Rows are points. Examples show where two turns around zero, p and q, send a point. Where does a point land after both, in the order given? Backwards means that the second turn is done in reverse. Each puzzle has new turns, and all numbers are rounded.
(in the rows, 128 means zero)

Turn p:
[127  82] -> [120  83]
[114 121] -> [113 123]
[129 152] -> [133 152]
[130 119] -> [129 119]
[141 165] -> [146 163]
Turn q:
[123 168] -> [105 161]
[139 119] -> [142 125]
[123  98] -> [137  99]
Where do these land?
p, then q: [154 142] -> [148 150]
p, then q backwards: [ 99 151] -> [118 164]
p, then q: [133 120] -> [135 122]
p, then q backwards: [ 97 109] -> [ 92 131]
q, then p: [157 119] -> [158 129]

Turn p:
[101 142 107 152] -> [107 151 101 143]
[151 103 152 152] -> [146 120 158 160]
[132 143 151 112] -> [124 132 151 106]
[114 113 112 159] -> [121 131 109 163]
[160 146 110  97] -> [161 130 118  90]
[110 122 136  95] -> [109 104 131 104]
Turn q:
[169 122 117 113] -> [157  99 116 112]
[140 117 113 169] -> [143 114 134 169]
[115 114 116 118] -> [111 122 111 129]
[134 116 164 125] -> [119 116 159 111]
[ 88 133 141  96] -> [ 90 153 121 102]
[122 166 116 147] -> [149 163 125 145]
Where do these land?
q, then p: [123 128 138  66] -> [115  97 104  80]
q, then p backwards: [161 142 144 138] -> [165 124 141 120]
p, then q backwards: [ 91 118  94 115] -> [112 100  96 100]
q, then p: [124 139 142 171] -> [127 156 160 147]
p, then q backwards: [109 118 131 149] -> [108 116 120 145]
p, then q: [140 141 121 140] -> [149 136 128 126]
p, then q backwards: [149 110 126 117] -> [157 123 127 132]

Turn p:
[102 160 141 116  89 100 151  79] -> [102 169 150 140  92 108 118  78]
[113 121 155 122 101 128 124 151] -> [108 125 141 109 116 102 118 150]
[151 156 159 140 134 146 114 145] -> [152 127 166 125 145 130 106 149]
[109  99 149  81 146 134 149 109] -> [ 91 110 135  92 139 131 153  94]
[119  95 116 141 144 107 151 131] -> [126 115 106 139 128 113 169 125]
[142 136  88 135 150 141 138 145] -> [153 134 110 133 130 163 147 144]
[144  91 111 150 108 138 137 105] -> [112  94 115 166 109 138 130 125]
[125 142 116 157 134 142 102 136] -> [137 141 120 149 148 135 110 153]
[147 151 115 111 146 115  87 152] -> [169 138 107 100 144 132 100 135]
Turn q:
[106 140  54 108 124 151 128 117] -> [142 139  67 139 138 175 143 106]
[104 137 158 110 134 111 115 126] -> [ 97 123 124 106 133 100 132 122]
[152  82 100 154 133 163 116 118] -> [163 110 152 138 122 177 105 107]
[152 140 128 145 140 118  88 120] -> [134 144 131 121 134 120  79 122]
[124 105 137 190 107 122 137 147] -> [115 100 161 170 130 141 108 159]
[120 134 141 115 142 116 129 181] -> [123 116 123  96 144 119 136 172]
[133 145 150 108 110 144 149 111] -> [118 154 139 128 105 119 158 119]
[124 140 136 126 146 120 143 119] -> [130 136 131 130 145 109 141 123]
[137 130 147  97 115 108 146 113] -> [130 130 124 124 101  93 150 121]
Where do these land?
q, then p backwards: [132 108 108 121 130 143 139 163] -> [154 122 111 124 143 147 135 156]
q, then p: [141 127 116 151 125  88  68 109] -> [133 128  79 138 152 112  73 122]
p, then q: [107 113 118  98 104 142 145 137] -> [102 120 103 125 115 145 159 129]
p, then q: [182 113 115 149 124 126  84 106] -> [155 107 145 130 120 157  69 111]
q, then p: [122 143 122  92 136 136 148 140] -> [138 138 131 114 105 150 155 120]
q, then p backwards: [104 147 143 140 136 148 128 124] -> [ 99 133 137 126 140 149 134 115]
q, then p: [112 143 204 119 142 105 147 130] -> [124 151 137  96 125  65 163 103]
p, then q: [144 138 122 138 112 129 147 138] -> [123 134 142 136 106 133 127 148]
q, then p: [108 120 104 143 143 135 146 105] -> [129 118 133 162 149 143 146 118]
